Every row gives one point. Any point is a mix of the corners, with weights that add up to 1. It lies inside the corners' shape when no weight is negative. Is each point inside? If not, which corners have a negative weight?
In the rows, 128 means zero.

Corners:
(1): [ 49 193]
(2): [140  85]
(3): [166 111]
Points:
[127 104] => inside
[ 99 118] => outside (3)
[111  99] => outside (3)
[ 60 175] => outside (3)
[161 113] => inside
[128 135] => inside
[ 72 152] => outside (3)

Corners:
(1): [135 128 128 185 195  81 126  91]
(2): [193 169 186 165 220 171  88 176]
(3): [215 173  79 130 205 165 150 110]
(4): [117 174  72  98 126  97 104 141]
(5): [ 86 148  46 127  85 114 167 167]
(6): [176 125 142 147  88 105 142 115]
(7): [ 90 160 169 118 143 137 213 122]
(8): [205 209 140 173  59 180 119 160]
(9): [ 77 103 181 162 152 195  48 154]
Points:
[148 168 117 137 111 161 123 161] => outside (1)
[ 69 144 120 101  93 130 126 181] => outside (1, 3, 8)
[120 145 117 104 141 137 135 143] => outside (1, 8)
[141 172 128 139 144 152 132 142] => outside (6)
[ 79 124 111 133 146  92 134 133] => outside (3, 8)

Corners:
(1): [152  71 102 209  97 141 171 128  55  58 179  98 168  97]
(2): [126 127 134 177 131  76 127 100 106 115 101 192  87  77]
(3): [ 57  92 164 135 116 153  45 174 165 195 100 206  93 129]
(4): [150  71  70 144  77 126 175  98 159  64 111 110 188 107]
(5): [149 102  85 151 166  78  81  89 163 180  95 121 103  85]
(6): [178 158 203 132  64 164 201  96  93 105 149  74 187  68]
(7): [ 53 150 143 125 176 106  86 216 162 189  56 153 126  90]
(8): [ 85 149 157  93 164 143  77 194 227 133 107 129  36 142]
(9): [133 148 172  80 170 143 155 240 209 219 118 218  65  92]
(10): [195 141 130 146 131 176 205  94  78 114 116 117 184 133]
(11): [114 124  88  93 127 128 198  94  56 122 163 151 150  98]
(12): [188 142 117 171  31 112 170 125  61 120 143 130 167 137]
(13): [ 91 185  56 158 187 129 110  94 162 142 165 173 134  97]
(14): [135 132  81 179  64 160 242 102  92 103 144 105 107  99]
(15): [120 158  71 126 129 145  60 192 186 133  75 192  48  40]
Points:
[ 95 139 114 132 150 112 108 159 139 159 120 186  68  96] => outside (4, 6, 10)
[152 133 125 136 115 127 168 136 126 122 115 126 114  89] => outside (3, 13)
[125 127 104 122 128 129 164 115 103 133 137 146 131  98] => inside
[121 133 102 147 125 129 132 128 145 126 137 157 112  93] => outside (7, 10)
[136 128 103 152 111 143 135 106 124 110 136 139 129 103] => outside (7, 9)
[160 117 129 142  73 145 185 120 103  98 136 126 144 106] => outside (5, 7, 13)
[125 135 103 184 116 121 119 118 102 121 117 146 103 105] => outside (4, 6, 9, 11)
[148 130 118 139 145 106 157  92 122 126 138 119 166 105] => outside (3, 14, 15)
